Every row gives one point. Two turns around zero, p and q, are shown by what they do to some points. Where does a point land after both, in the order given? Backwards means that the second turn is done in reverse. Each puzzle has new turns, and all numbers are rounded.
(in the rows, 128 means zero)

Turn p:
[ 94 104] -> [150  93]
[100 101] -> [154  99]
[103 168] -> [ 87 105]
[176 140] -> [118 177]
[167 128] -> [130 167]
Turn q:
[ 97 140] -> [101 147]
[194 129] -> [192 114]
[ 95 143] -> [ 99 150]
[125 101] -> [119 102]
Where do these land?
q, then p: [159 125] -> [139 157]
q, then p backwards: [154 150] -> [145  98]
p, then q: [ 72 109] -> [131  69]

Turn p:
[ 90 102 102 147] -> [ 83 127 102 106]
[136 126 140 110] -> [139 122 147 124]
[166  98 125 167] -> [157 100  82 118]
[ 70 187 161 138] -> [ 78 140 154 197]
[134 151  85 111] -> [135 178 126 116]
[172 104 156  95] -> [175  99 158 107]
Turn q:
[160 122  92 132] -> [ 94  97 126 113]
[144 174 153 124] -> [140 159 123  84]
[139 111 182  90] -> [182 125 169 115]
[124  92 104 178] -> [117  91  86 161]
[147 115 134 109] -> [136 111 149 117]
[ 52 154 104 135] -> [101 188 115 179]
Where do these land?
p, then q: [168 100 108 150] -> [ 90  98 154 112]
q, then p backwards: [ 67 166 145 180] -> [145 180  73 174]
q, then p backwards: [ 90 116 117 131] -> [119 164 138 143]
p, then q: [133 121 112 114] -> [127 137 145 116]
p, then q: [177 137 179 101] -> [172  78 116  93]
p, then q: [139 182 118 117] -> [130 148  90  91]
p, then q: [122  74 117 105] -> [137 129 186 139]

Turn p:
[146 177 135 109 111 151] -> [164 147 117 128  85 147]
[131  87 147 135 110 130] -> [ 90 125 150 114 120 113]
[175 140  98 106 178 124] -> [169  75  94 105 135 136]
[166 143 134 164 171 129] -> [144  97  86 137 119  87]
[ 85 127 146 166 103 189] -> [ 72 164 113 174  96 140]
[146 147  96 106  78  85] -> [163 171 140  74 146 136]
[102  85 172 155 124  97] -> [ 91 129 173 145 145  81]
[ 72 118  95  82 148 119] -> [131 117 152 146 179 186]
Turn q:
[106 116 158 106 184 206] -> [110 107  86 136  54 184]
[113 108 126 139 155  89] -> [106 111 104 147 162 116]
[211 127 156  96 109 114] -> [157  80 186  87 149 153]
[115 109 148 138 101  91] -> [131 108 143 151 142  86]
[104 207  66 113 108 152] -> [127 232 148 128 122 153]
[127 159 114 151 162 111] -> [138 149  99 140 163 149]
[125 112 126 109 105 105] -> [110 120 156 130 136 107]
[112 110  91 147  99 167] -> [121 161 114  98  93  94]
[140 105 167 154 130 118] -> [153  85 115 135 131 112]
Where do these land?
p, then q backwards: [136 136 110 120  85 123] -> [143 147  93 128 122 151]
q, then p: [142 133 184 136  87  94] -> [115  98 141 108 116  61]
q, then p: [ 99 153 100 110 176 119] -> [122 142  86 176 134 154]
p, then q: [106 136 117 108 143 182] -> [138 150 104 104  83 107]
p, then q: [198 141 166 160  93 108] -> [121 130 207 139 178 111]
q, then p: [ 81 116 105 141 168 151] -> [125 171  96 132 164 160]
q, then p backwards: [ 84 109  79 137 159 156] -> [135 123 105 182  97 173]
p, then q: [178 101 163 110 114  91] -> [112  77 182 148 139 125]

Turn p:
[119 124 103 141 147 152 161 109] -> [151 151 127 153  96 112 136 112]
[ 92 123 139 129 123  95  89 140] -> [101 117 116 145 156 139 112 171]
[153 148 104 131 145 160 137 107] -> [128 156 134 123  96 134 152  97]
[142 151 140 102 127 150 134 107] -> [127 118 134 124 115 156 132  91]
[149 144 141 121 106 108 136 102] -> [137 125 165 120 144 152 123 116]
[123 152 128 149 125 112 111 161] -> [126 126 116 115 143 138 154 165]
[137  85 109 135 145 140 126 126] -> [115 146 124 129 116  85 115 120]
[ 98  98 155 153 105 118 104 162] -> [126 115  94 133 180 106 117 157]
[149 145 106  92 114 142 158 118] -> [152 131 140 103  93 150 114 103]
[118 111 156 128 144 104 124 148] -> [116  93 129 136 141 108 127 149]
Turn q:
[132 133 122  90 146 137 130 130] -> [104 148 110 131 131 121 106 120]
[130 124 139 115 148 143 115 104] -> [124 135 128 143 124 124 116  93]
[143 112 130 127 141 117 114 144] -> [142 157 128 138 131 125 134 134]
[140 109 118 144  54  95 159 115] -> [113 100 149 117  74 139 169 175]
[141 147 117 135 142 128 120 146] -> [134 133 128 135 154 110 122 141]
[145 137 114 135 135 135 120 111] -> [123 118 131 151 133 109 131 122]
[143 127 140 114  92 138 119 152] -> [117 139 154 133 122 151 112 157]
[ 31 124 128 132 145 137 115 150] -> [170 106  73  96 149 181 104 109]
[147 148 138 146 137  98 130  81] -> [140 108 145 128 103  78 138 109]
[137 120 120 141 144 139 116 130] -> [135 134 127 147 145 127 138 120]
[119 127 141 129 124 141 170 146] -> [106 129 134  90 142 144 139 129]
Where do these land?
q, then p backwards: [127 132 141  79 142 135 143 154] -> [137 110  96 118 105 134  88 122]
q, then p: [136 138 119 134 150 128 134 111] -> [128 132 152 143 125 123 121 141]
p, then q: [116 156 141 125 117 141 147 160] -> [ 92 145 124 147 134 131 153 138]
q, then p: [164 107  89 170 112 112 123 117] -> [182 119 141 123 138  87 147 146]
q, then p: [140 163 113 135 150 105 120 105] -> [116 131 166 124 140 115 115 162]
q, then p: [122 109 170 109 117 143 145 115] -> [131 122 115 144 140 163 112  93]
q, then p backwards: [ 94 114 151 119 135 135 136 156] -> [139 150 116 116  86 139 116 130]
q, then p: [131 153  86 134 122 133 105 101] -> [124 153 133 134 148  86 123 157]
q, then p: [161 110 119 162 128 132  91 123] -> [150 128 149 129 152 102 171 124]
q, then p: [126 120 126 138 103 101 109 123] -> [144 130 126  95 148 117 128 125]
q, then p: [ 91 107 153 104 131 142 154 143] -> [120 135 104 132  98 162 112  95]

Turn p:
[135 136 118  73 166 105  69 120 158] -> [189 158 101 104 150 120 140 166  90]
[147 102 111 136 124 193 140 148 200] -> [121 149  98 127 138 204 151 143 186]
[122  93  82  79 136 137 136 147 135] -> [174 154 107 112 112 137 162  94 146]
[107 160 161 118 150 128 103 149  60] -> [137  77 152 150 117  80 161 145  91]
[144 128 137 135 165  47  95 139 123] -> [148 167 179  99 142  85 117 158  94]
[ 89  85 164 122  81 125 189 130 135] -> [ 68 145 112 124  56 138 128  93 131]
[147 150 130 142  96 144 176 120 147] -> [ 96 139 118 172 130 150 102 112 150]
[108 127 130 149  77  91 114 132 159] -> [ 74 159 118 101 152 123 123 114 108]
[123 152  77 123 210 156 111 111 120] -> [214  92 151 129 153 165 130 131 117]
[148 168 147 156  97 145 119 123  74] -> [ 98  77 132 165 152  86 117 131 138]
[140 108 151 175 106 137 154  89  98] -> [ 90  92 140 125 107 118  78 122 159]
Turn q:
[163  85 108 150  81 116 109 157 137] -> [117 163 105 135  63 163 132 114 118]
[153 164 117 167 184 147 176 165 161] -> [ 96 132 135 104 127  88 133 130 220]
[138 127 149  81 181 160  89 136  79] -> [148  94  95  61 146  97 130 158  92]
[ 88  95 165 123 152 123 154 109  77] -> [125 104 138 141 152  79 172 117  79]
[112  66 155  82 115 143  96 138 146] -> [116 112 148  89 112 172 154 130  68]
[146 120 123 127 120 119 173 132 156] -> [ 94 112 130 147 118 143 137 111 158]
[162 132 146 152  83 140 176 179  98] -> [ 62 147  92 164  94 107 134 161 134]
[119 116 161 152  78  94 105  95 150] -> [121 176 138 158 149 168 123  95  93]
[ 84 156  81 128  75 130  88 121 156] -> [175 151 172 156 112 173  87 156 127]
[106 168 111 113 175 134  87  86 100] -> [199 113 126 106 173 103 106 137 126]
[116 170 145 140 152  73 157 136 122] -> [105 125 141 147 153  79  88  96 142]
[149 137  76 121 137 158 125  82 153] -> [177 109 115 129 137 167 140 133 176]
Where do these land?
q, then p backwards: [121 161 148 150 113 124 134 171 116] -> [158 129 166 137 107  91 134 124 134]
q, then p: [182 170 171 166 125 128 110  89 127] -> [192 120 148 143 177 170 125 122  98]
p, then q: [100  86 174 116 180 101  95 132 146] -> [ 79  95 103 138 101 125  95 176  92]
q, then p backwards: [ 97 116 141  88 135 171 108 127 154] -> [103 122 134 165 175 133  92 138 142]
p, then q: [109 120 137 130 137 100  67 159 185] -> [106  68 129 117 130  78 102 171 136]
q, then p: [120 120 145 141 121 124 108 104  63] -> [151 122 175 144 146  90 110 104 139]
p, then q: [121 166 103 117 152 171 132 122  65] -> [122 148  92 130 110 136 189  75 130]
p, then q: [110 116  88 174 107 118 172  96 180] -> [181 130 145  97 185 155 139 175 121]
q, then p: [160  97  62 140  96 135 194 153 128] -> [ 49 150 111 107 146 168 117  84 161]
q, then p: [161 128 111  57 115 107 161 127 115] -> [129 110 119  55 122 136 143 103 168]

Turn p:
[ 67 101 181 139  73 135 101 116 155 168 159 138] -> [176 146 120 106  69 165  73 117 104 178 123 147]
[149 130 139 101 178 144 175 157 132 120 132  99] -> [119  77 100 155 155 153 139 127 141  81 132 125]
[126 118 149 160  62  96 116 161 118 108 115 143] -> [138 143 129 117  99  83 116 149  78 140 160 167]
[107 173 100 152 121  99 119 168 162 163 148 111] -> [180 124 108  73 156 112 120 144 101 122 118  94]
[155 168 144  74 149 119 130 137 117 152 161 154] -> [121 121 125  82 124 143 127 116 165  67 105 146]
[146  89  88  78 171 163 142 147 111  91 129 154] -> [ 73  75 165 156 148 138 133 161 168 118 107 140]
[ 72 155 156 153  66 123 126  90 146  75 120 175] -> [131 135 162  97 110 111 132  64  79 194 143 175]
[142 125  64 116 182 128 122 100 127 124  58 118] -> [118 127 148 177 159  90 181 130 169 135  91  83]
[110 146 164  68 124 159  90 135  98 107 174 106] -> [111 105 100  91 120 145  88 114 197 140 155 163]
[116 129  96  93 132 114 157 118  96 171 122 122] -> [131 130 109 114 116 149 181 158 152 126  95 124]
[171 137 143 103  79 198 126  78 127  93 103 118] -> [ 42 123 111 143  80 111 121  73 138 150 142 112]
[120 131 132 192  97 105 130 125 119  84 184 133] -> [123 156 153  96 152 142 115 134  77 147 194 144]
[140 132 117 159 194 133 138 134 112 177  80 117] -> [145 160  98 181 172 125 147 138 135 101  81 107]
[156 103 124 146 189  55 149 140 157 164 108  92] -> [199 134 135 174 143 132 161 154 126  64 136  87]
[142  80 123 187 103 149 100 112 143 123 126 141] -> [112 165 157 161 114 123  88 141  90 158 138 106]
Turn q:
[162  95 156 124 122 116  78 149 150  95  97  87] -> [151 132 196 152 147 101 148 112 138 117 120 179]
[133 149  98 143  94 110 106 125 113 122 172 155] -> [103 165 118 151 133 109 110 170 125 133 154 102]
[ 74 139  99 135 180 112 146 107 118 106 126 122] -> [134 103  99 142  64 119 126 109  92 150 125 111]
[135 123 166 128 126 127 142 205 123  88  88 128] -> [140 128 164 118 183 130 147  76  93 166 142 149]
[ 93 159 105  62 161 113 146  70  78 152 149 162] -> [119 115 109  77  52 138 117 145 108  96 157  57]
[142  94 163 146 134 147  85 207 164 144 139 125] -> [101 122 188 143 191 123 124 116 143 158  72 140]
[140 125 162 151 121 146 126 159 105 131 133  71] -> [146 137 132  98 155  91 151 125 147 163 104 157]
[164  72 157 130 114 166 138 168 161  84 147 104] -> [162 137 166 124 178 136  85 129 120 149  97 191]
[118 113 160 158  79 109 125  74 143 161 153 167] -> [ 84 133 106 137 131 167 153 203 132 103 129 149]
[129 152  69 104 168  80 185  96 111 161 115 128] -> [161  74  71 128 100 116 126 120 117  91 155  66]
[ 67 150  47  89 121 125 155  89  98 162  95 134] -> [100 128  54 111  73 112 116  85 110  68 147  87]
[153 133 118 161 126 158 114  74 112 147 125 176] -> [ 96 123 110 135 106 161 112 154 185 130 167 134]
[154 159 165 132 117 155 118 141 188 109 124 103] -> [170 170 152 149 151 162 148 117 152 140  95 143]
Where do these land?
p, then q backwards: [116 119 137 195 128  77 143 129 160 163 188 147] -> [138 143 160  54 105 117 171 130 150  73 154 146]
p, then q: [112 131 154  86 153 110 140 155 175 112 112 159] -> [127  96 163 135 134 152 119 149 128 112 163 185]
q, then p: [112  90 157 105  97 145 148  92 155  97 116 163] -> [ 66 123 133 117 141 125  93 117 135 151 104 177]
q, then p: [166  98 146 182 191  97 172 127 120 170 122 153] -> [139 108 149 192 110 174  96 200 119 126 112 100]
p, then q: [176 104  92 100  95 171 107 142  97 154 103 105] -> [103 155 102 168 151  87 151  91  82 113  93 128]
p, then q: [ 89 146 133 145 133 162  94 170 115 115 177 150] -> [ 88 111 191 126 102 132 114 109 150 117 118  86]
p, then q: [124 139  68 132 126 126 159 131 115 152 126  97] -> [159 106  99 107 146 102 115  86 113 128 106 117]
p, then q backwards: [162 110 129 132  92 157 146 172 141 115 165 103] -> [113  96  99 120 131 106 153 104  98 136 147 183]
q, then p: [ 73  84 124 119 101 131 101 133  61 164 112  94] -> [171 100 169  99 102 123 191 132 147 157 125 180]
p, then q: [146  82  97 159 181 133 115 107 159  84 111  92] -> [147  98 120 142 127 106 159 162 151 189  72 155]
q, then p: [137 161 164  78 115 161 105  64 111 137 120 116] -> [ 96  63 116  86  91 113 121  82 114 117 140 131]
p, then q: [ 81 181 142 101 163 119 151 140  91  69 138  89] -> [139  65 122 142 105 173  55 154 119 115 107 100]
p, then q backwards: [138 166 110 106 120  63 120  84 155  93 119 165] -> [136 140 166  76 143 117  83 151  94 123  81  90]
q, then p: [163 181 139 151  98 140  90 147 137 168  83 160] -> [154  93 123 129 170 183 128  71 103 134 128  89]
